Each row is a point. Each copy is the shape, with its points in the same order, turned, moved and blurred by noise. Say if it was mirrored as well.
In the rows, 128 means zero.

Shape:
[[105 107 104]
 [109 174 177]
 [164  31 156]
 [141  87  99]
 [137 153 167]
 [ 83  81 135]
 [133 143 101]
 [158 169 125]
 [138 142 120]]
Copy 1:
[[ 93 104 130]
 [ 93 198 156]
 [174  69 200]
 [132  87 128]
 [128 180 151]
 [ 82  95 172]
 [114 138 101]
 [138 170 102]
 [121 143 116]]
Copy 1 is: only turned
Copy 2:
[[ 95 126 114]
 [144 196 155]
 [  7 128 186]
 [ 64  98 143]
 [132 176 172]
 [ 62 152 111]
 [131 119 149]
 [154 128 176]
 [122 130 155]]
Copy 2 is: only turned

Shape:
[[110 112 103 145 114  72]
 [148 164 116 136 146 130]
 [162  89 163 192 185 144]
 [ 71 124 173 156 129  42]
 [149 134 130 152 162  99]
 [125 122  82 207 147 154]
 [ 80 195 107 165 168 100]
 [ 92 107 147 157 164 198]
 [163 141 123 160  99 130]
 [125 142 143 162 143 132]
 [ 35  75  75 135 134  66]
 [ 40 118 188 109 123  77]]
Copy 1:
[[105 119  70 122 116  89]
 [155 105 127 145  91 129]
 [149 119  98  82 111 214]
 [ 83  52  62 105 160 109]
 [145  97  90 116  97 145]
 [ 89 153 131 121  72 167]
 [ 90  54 140 131  72 114]
 [125 133 179  73 134 165]
 [140 140 102 168 122 142]
 [128 103 124 123 119 153]
 [ 59 125  85  56 114  50]
 [101  56 108  80 196  82]]
Copy 1 is: mirrored
Copy 2:
[[104 101 162  85 130 142]
 [132 170 143 100 121  87]
 [ 97 178 132 155  45 153]
 [ 98 123 160  35 105 189]
 [108 168 141 108 113 135]
 [ 92 139 174 129  66  69]
 [106 178 196  40 114  96]
 [169 155 184 123  32 115]
 [112 133 102 101 100  88]
 [125 165 142  93  78 113]
 [115  75 236  87 124 160]
 [163 119 169  29  99 198]]
Copy 2 is: mirrored
